Each row of a before or after table is a point. The points were changed in one or more steps. Then noise was added and the rows were shuffled. The steps act on columns, c1 being the first. Name the steps. A step turns or swaps two columns, mirrors them in a line or flattens them onto one, adds a multiple of one to another, or multiplies or shifts one. Angles are multiples of 10 degrees, from the lower column toward the higher: turns from -170 to 170, lines from 10 to 170 but not 90. Use the fewest steps. Two steps may share a column if one is a turn and the other turns, adds or multiplies; they go together, in the order done. Otherwise the lowest column goes first.

Before (14 x 2)
[[0.065, 0.011],
[0.001, 0.034],
[-0.023, -0.043],
[0.026, 0.009],
[-0.051, -0.027],
[-0.023, -0.021],
[0.011, -0.012],
[0.009, 0.026],
[-0.025, -0.048],
[-0.043, -0.050],
[-0.030, 0.046],
[-0.030, 0.006],
[-0.028, -0.023],
[0.010, 0.018]]
After (14 x 2)
[[0.011, -0.017],
[-0.030, 0.022],
[0.025, -0.004],
[0.009, 0.019],
[-0.032, 0.062],
[0.012, 0.012],
[-0.029, -0.009],
[-0.052, -0.002],
[0.002, 0.035],
[-0.022, -0.032],
[-0.022, -0.009],
[-0.026, -0.035],
[0.065, -0.022],
[-0.043, -0.028]]
Steps: add -0.5 times c1 to c2

Before (8 x 4)
[[0.015, 0.007, -0.026, -0.028],
[-0.012, 0.040, 0.002, 0.010],
[0.008, -0.020, -0.021, -0.032],
[-0.014, -0.015, -0.019, -0.014],
[-0.004, 0.032, 0.011, 0.012],
[0.013, -0.009, -0.015, -0.044],
[-0.003, -0.009, 0.004, 0.002],
[0.016, -0.015, -0.026, -0.014]]
After (8 x 4)
[[0.005, -0.023, 0.020, -0.041],
[-0.004, -0.017, 0.018, -0.043],
[0.004, -0.014, 0.011, -0.131],
[-0.002, 0.007, 0.009, 0.004],
[-0.005, -0.004, -0.038, 0.030],
[-0.001, 0.005, -0.035, 0.035],
[0.005, -0.026, -0.001, -0.083],
[0.003, -0.017, 0.022, -0.097]]
Steps: multiply c1 by 0.4; turn c2 and c3 by -100 degrees; multiply c4 by 3

Before (9 x 8)
[[-0.001, 0.024, -0.038, -0.056, -0.015, 0.009, 0.002, -0.051],
[0.002, 0.001, -0.037, 0.020, -0.023, 0.029, -0.009, 0.009],
[0.011, 0.012, 0.005, 0.033, -0.019, -0.019, -0.034, -0.026],
[0.010, -0.027, -0.009, 0.003, -0.028, -0.027, -0.033, -0.022],
[0.010, -0.024, 0.003, -0.013, 0.020, 0.023, 0.023, -0.037],
[0.019, -0.013, -0.001, -0.009, 0.016, -0.012, -0.005, 0.024],
[-0.049, 0.002, -0.035, -0.001, 0.033, 0.033, 0.060, 0.004],
[0.013, -0.007, 0.049, -0.023, -0.046, 0.011, 0.025, -0.043],
[0.009, 0.001, -0.047, 0.014, 0.007, -0.008, 0.022, -0.008]]
After (9 x 8)
[[-0.036, -0.027, -0.010, 0.005, -0.028, -0.026, -0.035, 0.044],
[-0.061, 0.025, -0.041, -0.057, -0.014, 0.008, 0.004, 0.111],
[0.014, -0.013, -0.002, -0.009, 0.013, -0.014, -0.003, -0.062],
[-0.055, -0.025, 0.003, -0.016, 0.023, 0.021, 0.025, 0.075],
[0.009, -0.004, -0.034, 0.019, -0.027, 0.029, -0.005, -0.022],
[-0.068, -0.012, 0.044, -0.017, -0.050, 0.013, 0.025, 0.088],
[-0.021, -0.001, -0.048, 0.014, 0.010, -0.006, 0.024, 0.010],
[0.049, 0.002, -0.035, -0.001, 0.032, 0.030, 0.060, 0.016],
[-0.040, 0.010, 0.009, 0.029, -0.019, -0.017, -0.036, 0.052]]
Steps: multiply c8 by 2.5; turn c1 and c8 by -150 degrees

Before (12 x 11)
[[0.018, -0.017, 0.048, -0.013, -0.030, -0.009, -0.010, -0.007, -0.013, -0.040, -0.006],
[-0.017, 0.011, -0.002, -0.009, -0.032, 0.015, -0.073, -0.004, -0.048, -0.022, 0.012],
[-0.022, -0.088, 0.016, 0.004, -0.016, 0.024, -0.003, -0.040, -0.001, 0.000, 0.026],
[-0.061, 0.006, 0.002, -0.002, -0.028, -0.005, -0.030, 0.043, -0.044, 0.014, -0.026],
[0.005, 0.019, 0.011, -0.005, 0.061, 0.013, -0.038, -0.016, -0.006, -0.001, 0.034],
[0.005, -0.060, 0.008, -0.021, -0.032, 0.015, -0.047, 0.027, 0.013, 0.022, -0.038],
[-0.020, 0.007, 0.010, -0.021, -0.034, 0.010, -0.017, -0.002, -0.001, -0.079, -0.060],
[0.021, 0.004, -0.004, 0.156, -0.029, -0.004, -0.011, -0.005, 0.004, -0.005, 0.024],
[-0.027, -0.005, 0.024, -0.023, -0.009, -0.008, -0.011, -0.049, -0.013, 0.003, -0.043],
[0.014, 0.018, 0.028, 0.038, -0.015, 0.041, -0.004, -0.014, 0.005, 0.007, 0.023],
[-0.021, 0.000, -0.002, 0.017, -0.035, -0.015, -0.010, -0.012, 0.018, 0.011, 0.022],
[-0.040, 0.019, 0.066, -0.016, 0.000, 0.008, -0.048, -0.028, 0.008, -0.017, 0.018]]
After (12 x 11)
[[-0.022, -0.087, 0.015, -0.012, -0.013, 0.024, -0.012, -0.040, 0.008, -0.001, 0.021],
[0.018, -0.018, 0.048, -0.006, -0.033, -0.010, -0.007, -0.006, 0.001, -0.040, -0.014],
[-0.020, 0.006, 0.010, 0.027, -0.030, 0.010, 0.004, -0.003, 0.015, -0.080, -0.061],
[-0.028, -0.005, 0.023, 0.010, -0.014, -0.008, 0.004, -0.049, -0.007, 0.003, -0.049],
[0.006, -0.060, 0.007, 0.016, -0.021, 0.015, -0.031, 0.027, 0.028, 0.021, -0.052],
[0.006, 0.020, 0.010, -0.016, 0.051, 0.012, -0.049, -0.016, -0.036, 0.000, 0.011],
[-0.022, -0.001, -0.002, 0.002, -0.023, -0.015, -0.017, -0.012, 0.034, 0.011, 0.023],
[0.021, 0.004, -0.004, 0.107, -0.023, -0.003, -0.019, -0.004, 0.017, -0.005, 0.113],
[-0.062, 0.006, 0.002, 0.022, -0.046, -0.007, -0.017, 0.044, -0.023, 0.012, -0.029],
[0.015, 0.016, 0.030, 0.014, -0.011, 0.042, -0.012, -0.014, 0.012, 0.009, 0.041],
[-0.017, 0.011, -0.003, 0.001, -0.051, 0.017, -0.074, -0.005, -0.026, -0.021, -0.016],
[-0.039, 0.018, 0.067, -0.013, 0.003, 0.007, -0.052, -0.030, 0.009, -0.016, -0.011]]
Steps: turn c7 and c11 by 20 degrees; turn c4 and c11 by 40 degrees; turn c5 and c9 by -30 degrees

Before (8 x 14)
[[0.039, -0.005, -0.030, 0.024, -0.004, 0.040, -0.019, 0.009, -0.029, 0.037, -0.006, 0.018, 0.030, 0.011],
[-0.017, 0.013, 0.044, 0.032, -0.050, 0.010, 0.002, -0.018, 0.005, 0.006, -0.010, 0.049, 0.013, 0.041],
[0.023, 0.032, 0.043, 0.015, -0.036, -0.031, 0.026, -0.025, 0.022, -0.032, 0.002, -0.020, -0.017, 0.040],
[-0.024, -0.040, 0.003, 0.040, -0.026, 0.022, 0.028, 0.031, 0.001, 0.011, -0.022, 0.015, -0.013, -0.003],
[-0.016, 0.033, -0.013, -0.032, -0.028, 0.016, 0.018, -0.006, 0.022, -0.040, 0.022, -0.024, 0.004, 0.023],
[0.017, -0.016, 0.000, -0.030, 0.007, -0.026, 0.025, 0.036, -0.013, -0.015, -0.014, 0.051, 0.028, -0.029],
[-0.026, -0.040, 0.006, -0.030, 0.008, 0.000, -0.024, 0.032, -0.010, 0.030, 0.055, -0.008, 0.023, -0.028],
[-0.015, -0.039, -0.021, 0.024, -0.064, 0.034, -0.028, -0.024, -0.057, -0.022, 0.027, 0.025, -0.022, -0.026]]
After (8 x 14)
[[-0.015, -0.030, -0.021, 0.017, -0.068, 0.099, -0.030, -0.021, 0.064, -0.022, -0.008, 0.023, -0.023, -0.037],
[-0.013, -0.001, -0.009, -0.030, -0.030, 0.047, 0.018, -0.002, -0.040, -0.039, 0.030, -0.027, 0.006, -0.005],
[-0.017, 0.000, 0.039, 0.033, -0.046, 0.027, 0.000, -0.023, -0.010, 0.005, 0.030, 0.048, 0.010, 0.037],
[-0.027, 0.016, 0.000, 0.039, -0.021, 0.072, 0.028, 0.031, 0.040, 0.008, -0.019, 0.015, -0.018, 0.015],
[0.019, 0.003, 0.041, 0.015, -0.037, -0.089, 0.027, -0.028, -0.043, -0.030, 0.031, -0.017, -0.014, 0.028],
[-0.027, 0.011, 0.012, -0.029, 0.009, -0.001, -0.026, 0.031, 0.039, 0.025, 0.014, -0.012, 0.032, -0.059],
[0.040, -0.023, -0.026, 0.022, -0.004, 0.119, -0.021, 0.011, 0.021, 0.044, 0.000, 0.023, 0.029, 0.015],
[0.017, -0.005, 0.000, -0.029, 0.011, -0.078, 0.026, 0.036, 0.021, -0.011, -0.031, 0.048, 0.031, -0.009]]
Steps: turn c2 and c9 by -120 degrees; multiply c6 by 3; turn c11 and c14 by -50 degrees

Before (12 x 20)
[[0.057, -0.025, -0.040, 0.012, -0.015, 0.032, 0.032, 0.027, -0.034, -0.049, 0.022, 0.030, -0.024, -0.043, -0.002, -0.033, -0.015, -0.007, 0.010, -0.008],
[0.058, -0.011, -0.031, -0.023, -0.013, 0.054, 0.035, -0.007, 0.026, 0.008, 0.003, -0.013, 0.000, -0.021, 0.011, -0.032, -0.003, -0.012, 0.003, -0.009],
[-0.049, 0.006, -0.051, 0.015, -0.006, -0.022, -0.003, 0.021, -0.002, 0.000, -0.032, -0.081, 0.013, 0.004, -0.026, 0.054, 0.056, 0.041, -0.012, -0.059],
[-0.048, -0.017, -0.009, 0.045, -0.027, -0.017, -0.010, -0.001, 0.016, 0.000, -0.058, -0.008, -0.010, 0.016, 0.015, 0.043, 0.063, 0.014, -0.019, -0.013],
[-0.052, -0.014, -0.004, 0.026, -0.002, 0.009, 0.007, -0.003, 0.065, -0.030, -0.004, 0.038, 0.035, -0.015, 0.003, 0.058, -0.044, 0.005, -0.036, -0.018],
[0.064, 0.013, -0.038, 0.011, -0.006, 0.038, 0.050, 0.077, 0.016, -0.048, 0.005, 0.021, -0.001, 0.020, -0.035, -0.022, -0.018, -0.009, 0.023, 0.044],
[0.054, -0.026, -0.019, 0.010, 0.000, 0.017, 0.081, 0.033, -0.017, -0.020, -0.027, 0.014, 0.009, -0.010, -0.034, -0.042, -0.064, -0.026, 0.005, 0.024],
[0.015, -0.027, -0.032, -0.023, -0.019, 0.060, 0.017, 0.018, -0.014, -0.053, -0.029, 0.018, 0.016, 0.006, -0.042, -0.031, -0.006, -0.009, 0.003, 0.007],
[-0.003, -0.039, 0.010, -0.007, 0.001, -0.002, -0.007, 0.027, 0.050, -0.002, -0.030, 0.049, 0.030, -0.030, -0.014, 0.076, -0.017, -0.033, 0.000, -0.036],
[-0.039, 0.030, 0.010, 0.013, -0.028, -0.031, -0.008, 0.034, 0.014, 0.007, -0.030, -0.018, 0.012, 0.019, -0.030, 0.002, 0.045, 0.046, -0.024, -0.069],
[-0.013, -0.032, -0.027, -0.006, -0.008, -0.045, -0.006, -0.037, 0.052, 0.008, 0.003, 0.056, 0.040, 0.001, -0.028, 0.073, 0.000, -0.002, -0.043, -0.021],
[-0.072, -0.003, -0.015, -0.014, 0.015, -0.054, -0.004, 0.031, 0.011, -0.018, -0.026, -0.033, 0.021, 0.022, 0.021, 0.010, 0.060, 0.029, 0.004, -0.030]]
After (12 x 20)
[[0.035, 0.027, 0.009, -0.019, -0.054, -0.030, -0.012, 0.042, 0.012, 0.009, -0.030, -0.015, 0.009, 0.016, -0.031, -0.002, 0.008, -0.047, -0.003, -0.063],
[0.014, -0.033, -0.025, 0.007, -0.003, 0.013, -0.011, -0.037, 0.051, 0.004, 0.000, 0.053, 0.034, 0.004, -0.031, 0.026, 0.002, -0.047, -0.018, -0.015],
[0.046, 0.007, -0.050, -0.026, -0.051, -0.028, -0.002, 0.022, -0.004, 0.004, -0.034, -0.090, 0.011, 0.003, -0.021, 0.020, -0.024, -0.038, 0.007, -0.060],
[-0.011, -0.027, -0.035, 0.028, -0.005, -0.019, 0.013, 0.012, -0.015, -0.048, -0.033, 0.014, 0.017, 0.004, -0.039, -0.010, 0.018, 0.061, 0.021, 0.011],
[-0.053, -0.026, -0.019, 0.002, 0.059, 0.016, 0.078, 0.038, -0.009, -0.018, -0.025, 0.014, 0.009, -0.005, -0.039, -0.021, 0.029, 0.025, 0.018, 0.019],
[-0.062, 0.012, -0.044, 0.004, 0.008, -0.006, 0.050, 0.073, 0.019, -0.050, 0.007, 0.024, 0.002, 0.017, -0.034, -0.006, 0.010, 0.039, 0.037, 0.045],
[0.076, -0.002, -0.015, 0.002, -0.043, -0.012, 0.003, 0.028, 0.009, -0.024, -0.029, -0.034, 0.021, 0.027, 0.018, 0.009, -0.047, -0.061, 0.022, -0.034],
[0.003, -0.039, 0.012, 0.009, 0.016, 0.027, -0.010, 0.022, 0.056, 0.001, -0.026, 0.047, 0.031, -0.031, -0.015, 0.032, 0.012, 0.009, 0.021, -0.033],
[0.047, -0.010, -0.006, -0.031, 0.036, -0.006, 0.007, -0.003, 0.064, -0.030, -0.005, 0.042, 0.034, -0.017, 0.009, 0.025, 0.024, 0.006, -0.016, -0.023],
[0.036, -0.018, -0.011, -0.054, -0.066, -0.011, -0.014, -0.001, 0.014, 0.000, -0.064, -0.010, -0.009, 0.015, 0.014, 0.015, -0.010, -0.019, 0.001, -0.011],
[-0.054, -0.022, -0.036, -0.005, 0.006, -0.004, 0.035, 0.024, -0.035, -0.050, 0.021, 0.030, -0.021, -0.043, 0.000, -0.008, 0.017, 0.032, 0.028, -0.009],
[-0.053, -0.015, -0.032, 0.033, -0.005, -0.004, 0.034, -0.006, 0.031, 0.011, 0.000, -0.012, -0.004, -0.018, 0.013, -0.015, 0.012, 0.055, 0.024, -0.011]]
Steps: turn c1 and c4 by 170 degrees; mirror c5 and c17 in the line at 150 degrees; turn c6 and c18 by 110 degrees; multiply c16 by 0.4; shift c19 by 0.020

Before (9 x 32)
[[0.043, 0.049, 0.061, -0.009, -0.006, 0.012, 0.004, 0.008, -0.020, -0.048, -0.006, 0.001, 0.037, 0.045, -0.054, 0.028, -0.021, -0.034, -0.015, -0.010, 0.065, -0.028, -0.009, 0.030, 0.040, -0.033, 0.028, -0.015, 0.009, -0.025, 0.021, -0.041],
[0.015, 0.018, 0.052, 0.034, 0.003, -0.032, 0.035, -0.006, 0.006, -0.012, 0.010, -0.062, 0.016, -0.049, -0.004, 0.012, 0.030, -0.016, -0.002, -0.015, 0.033, 0.014, -0.041, 0.017, 0.008, 0.002, -0.021, -0.035, 0.013, -0.053, -0.052, 0.014],
[-0.014, -0.030, 0.008, 0.059, 0.019, 0.023, -0.029, -0.021, -0.079, 0.006, -0.015, 0.021, -0.008, 0.015, -0.001, 0.038, -0.016, -0.010, -0.033, 0.040, 0.001, -0.046, -0.008, -0.002, 0.010, -0.009, 0.027, -0.081, -0.022, 0.033, 0.029, -0.016],
[-0.029, -0.035, -0.017, 0.026, -0.013, -0.004, -0.001, -0.044, -0.022, 0.028, 0.005, -0.033, -0.049, 0.038, -0.008, 0.065, 0.024, 0.016, 0.029, 0.005, -0.013, -0.019, -0.036, -0.048, -0.014, -0.004, 0.001, -0.018, -0.038, 0.049, 0.042, -0.033],
[-0.005, -0.007, 0.034, 0.013, -0.027, -0.073, 0.057, 0.071, 0.009, 0.017, 0.074, -0.047, -0.012, -0.013, 0.041, 0.053, 0.018, 0.065, 0.021, 0.003, -0.041, 0.044, -0.050, 0.008, 0.003, 0.023, -0.013, 0.017, -0.005, -0.025, -0.010, 0.039],
[-0.005, -0.034, 0.034, 0.001, -0.013, -0.033, 0.057, 0.049, 0.005, -0.007, 0.033, -0.052, 0.028, -0.061, 0.015, 0.050, 0.038, 0.065, -0.012, -0.015, -0.006, 0.073, -0.083, 0.008, 0.016, 0.030, -0.051, -0.007, 0.020, -0.026, -0.009, 0.032],
[0.013, 0.025, 0.047, -0.024, -0.017, -0.003, -0.049, -0.008, -0.023, -0.017, -0.022, -0.010, -0.008, 0.022, -0.063, -0.010, 0.002, -0.002, -0.013, -0.027, 0.037, -0.014, 0.023, 0.034, 0.020, -0.016, 0.048, 0.011, 0.041, 0.012, 0.012, 0.014],
[0.038, 0.035, 0.033, -0.012, 0.017, -0.006, -0.024, 0.004, 0.003, -0.029, 0.012, 0.031, -0.003, -0.007, -0.028, 0.005, 0.010, -0.018, -0.016, -0.039, 0.070, -0.020, -0.015, 0.029, 0.016, -0.039, 0.026, -0.016, -0.009, 0.009, -0.008, -0.031],
[0.015, -0.048, -0.013, 0.039, 0.013, 0.021, -0.013, -0.004, -0.037, 0.043, -0.034, 0.024, -0.033, 0.022, -0.046, 0.023, 0.016, -0.019, 0.010, 0.045, -0.014, -0.026, 0.011, 0.003, 0.002, -0.024, 0.029, -0.048, 0.002, 0.026, 0.043, -0.046]]
After (9 x 32)
[[0.008, -0.031, 0.031, 0.002, -0.016, -0.036, 0.058, -0.012, 0.001, -0.010, 0.039, -0.018, 0.028, -0.064, -0.020, -0.048, 0.041, -0.011, -0.011, -0.016, 0.005, 0.075, -0.081, 0.070, 0.008, 0.032, -0.052, -0.008, 0.020, -0.029, -0.009, -0.032],
[-0.027, 0.051, 0.066, -0.003, -0.007, 0.011, -0.029, -0.002, -0.019, -0.046, -0.003, 0.004, 0.041, 0.046, -0.014, 0.039, -0.024, -0.027, -0.014, -0.008, 0.016, 0.015, -0.008, -0.037, -0.071, -0.032, 0.028, -0.017, 0.010, -0.032, 0.020, -0.022],
[0.032, -0.003, 0.028, 0.015, -0.024, -0.071, 0.064, -0.003, 0.009, 0.012, 0.077, -0.002, -0.011, -0.007, -0.013, -0.024, 0.016, -0.010, 0.021, 0.004, 0.008, 0.063, -0.052, 0.063, 0.024, 0.022, -0.016, 0.015, -0.007, -0.023, -0.016, -0.026],
[-0.020, -0.038, -0.017, 0.027, -0.011, 0.000, -0.027, -0.027, -0.026, 0.026, 0.000, -0.040, -0.053, 0.035, 0.004, 0.043, 0.023, 0.050, 0.027, 0.006, 0.003, 0.053, -0.038, 0.017, 0.021, -0.002, 0.007, -0.018, -0.040, 0.049, 0.041, -0.015],
[-0.031, -0.047, -0.016, 0.039, 0.012, 0.027, -0.045, 0.008, -0.039, 0.042, -0.035, 0.012, -0.037, 0.023, 0.012, 0.032, 0.016, -0.003, 0.015, 0.043, 0.003, 0.013, 0.008, -0.019, -0.038, -0.021, 0.034, -0.051, 0.003, 0.028, 0.042, -0.008],
[-0.052, 0.018, 0.052, -0.024, -0.016, 0.001, -0.009, -0.008, -0.023, -0.017, -0.017, -0.011, -0.010, 0.022, -0.005, 0.008, 0.001, -0.034, -0.014, -0.027, 0.008, -0.017, 0.026, -0.002, -0.047, -0.014, 0.048, 0.014, 0.036, 0.011, 0.012, 0.048],
[-0.010, -0.028, 0.005, 0.059, 0.022, 0.024, -0.025, 0.006, -0.081, 0.007, -0.012, 0.010, -0.012, 0.016, -0.012, 0.060, -0.014, 0.000, -0.032, 0.036, 0.005, 0.022, -0.010, -0.009, 0.008, -0.011, 0.028, -0.081, -0.025, 0.035, 0.026, 0.015],
[-0.007, 0.037, 0.042, -0.009, 0.019, -0.010, -0.039, 0.017, 0.000, -0.023, 0.014, 0.025, -0.009, -0.003, 0.002, 0.018, 0.006, -0.034, -0.016, -0.039, 0.004, -0.004, -0.014, -0.015, -0.049, -0.038, 0.032, -0.015, -0.010, 0.008, -0.012, 0.006],
[0.003, 0.017, 0.055, 0.029, 0.005, -0.033, 0.030, -0.029, 0.004, -0.015, 0.009, -0.052, 0.017, -0.048, -0.003, -0.006, 0.029, -0.016, 0.000, -0.014, 0.009, 0.019, -0.044, -0.013, -0.015, 0.005, -0.022, -0.036, 0.012, -0.053, -0.047, -0.026]]
Steps: turn c1 and c15 by -60 degrees; turn c15 and c25 by 110 degrees; flatten c3 and c21 onto the line at 10 degrees; turn c7 and c32 by -60 degrees; flatten c8 and c12 onto the line at 60 degrees; turn c16 and c22 by 70 degrees; turn c18 and c24 by 90 degrees
